Each row is a point. The points of each table are mixes of a few directions, plus a little noise. Count the directions of each table, and those that both share. Where both have some left over, give the other angles between the two spaces (their principal angles), to ten degrees, smallest first.

First (5 x 2)
[[-48  23]
 [-49  24]
 [ 49 -24]
 [ 30 -14]
 [ 18  -9]]
Second (4 x 2)
[[-18 -38]
 [ 33  67]
 [-13 -29]
 [ -1  -1]]
Directions: first 1, second 1, shared 0; angles 90

First (7 x 4)
[[-38 -36 -99  23]
 [-24 -24 -66  16]
 [ 12  12  32  -7]
 [  8   8  21  -4]
 [ 28  27  73 -17]
 [ 10   9  24  -6]
 [  5   5  13  -3]]
Second (8 x 4)
[[ -7  -9  -5  29]
 [ 12  81 -50   5]
 [  9 -22  53 -33]
 [-21 -64   4  19]
 [ -9  29 -77   0]
 [  6   3  41  40]
 [  5  -6   9 -41]
 [  4 -10  23 -19]]
Directions: first 1, second 3, shared 1

First (7 x 9)
[[ 54 -19   0 -18  16  -9 -50 -29 -55]
 [-72  53  -8  37   5   5  16 -18  10]
 [ -5 -23 -36  47  -3  24 -19  15 -40]
 [ 12  16  -1 -52  16  40   1  51 -21]
 [-18  28  22  38   0  -8  15 -74  45]
 [ -5  10  33 -50  -9 -52  23   0  45]
 [ 34 -65 -10  -3 -26  -2  14  54  17]]
Second (7 x 9)
[[ 50  44  34  32  34 -33 -54  14  62]
 [-35 -24 -22 -14  -8  26   3  -7 -37]
 [ 41  64  10  45  31 -30 -31  14   4]
 [-20 -14  -5  -6   9  18 -31  -2  -2]
 [ 30 -21  21 -25 -42 -30  94  -4  36]
 [ -7   7  -7   7   7   4 -13   1 -16]
 [-59 -58 -31 -39 -29  42  31 -15 -50]]
Directions: first 5, second 3, shared 1; angles 70, 80

First (9 x 14)
[[-15 -14  35  -7   5   5 -19  21   8  -7 -19  -4  -4  -7]
 [-22  22 -10   5 -13   0   0   2 -15 -18 -37  13  31  12]
 [-40  -8  50  -8   0   8 -33  36   2 -24 -57   2  16  -3]
 [ -1  -5   8  -2   2   1  -4   5   3   0  -1  -2  -4  -2]
 [ 41   1 -42   6   3  -7  29 -32   1  26  60  -5 -22   0]
 [ 54  22 -83  14  -6 -13  52 -56 -10  30  75   2 -12  10]
 [ 23  26 -59  11 -11  -8  33 -35 -15   9  28   8   9  12]
 [-13 -19  39  -8   8   5 -21  23  11  -5 -15  -7  -8  -9]
 [-27 -26  63 -12  10   9 -35  38  14 -12 -34  -8  -7 -12]]
Second (11 x 14)
[[ -31    7   24   -1   -6   10  -13   27   -1  -27  -50   11   14    8]
 [  40   16  -56   10   -3   -3   40  -32   -1   16   52    4  -17   11]
 [  29  -30   20   -6   19    3    3    2   24   21   46  -17  -45  -15]
 [ -10    3    6   -1   -1    0   -6    4   -2   -6  -14    2    8    1]
 [ -28    8   24   -1   -4   13  -11   29    4  -29  -48   11    8   11]
 [  16   11  -35    6   -5   -8   16  -24  -10   12   24    1    7    2]
 [ -78   22   50   -3  -18   15  -38   51  -12  -58 -121   22   54   17]
 [   0  -38   36  -14   16  -17  -35   -5    0   33   21  -27    1  -35]
 [  19   -9  -17   -2    4  -16    1  -27   -8   29   37  -12    1  -14]
 [  34   -5  -22    3    5    0   22  -16   10   17   46   -4  -28    1]
 [   7   17  -25    7   -5    4   20   -7   -2   -8    4    9   -1   13]]
Directions: first 2, second 3, shared 2
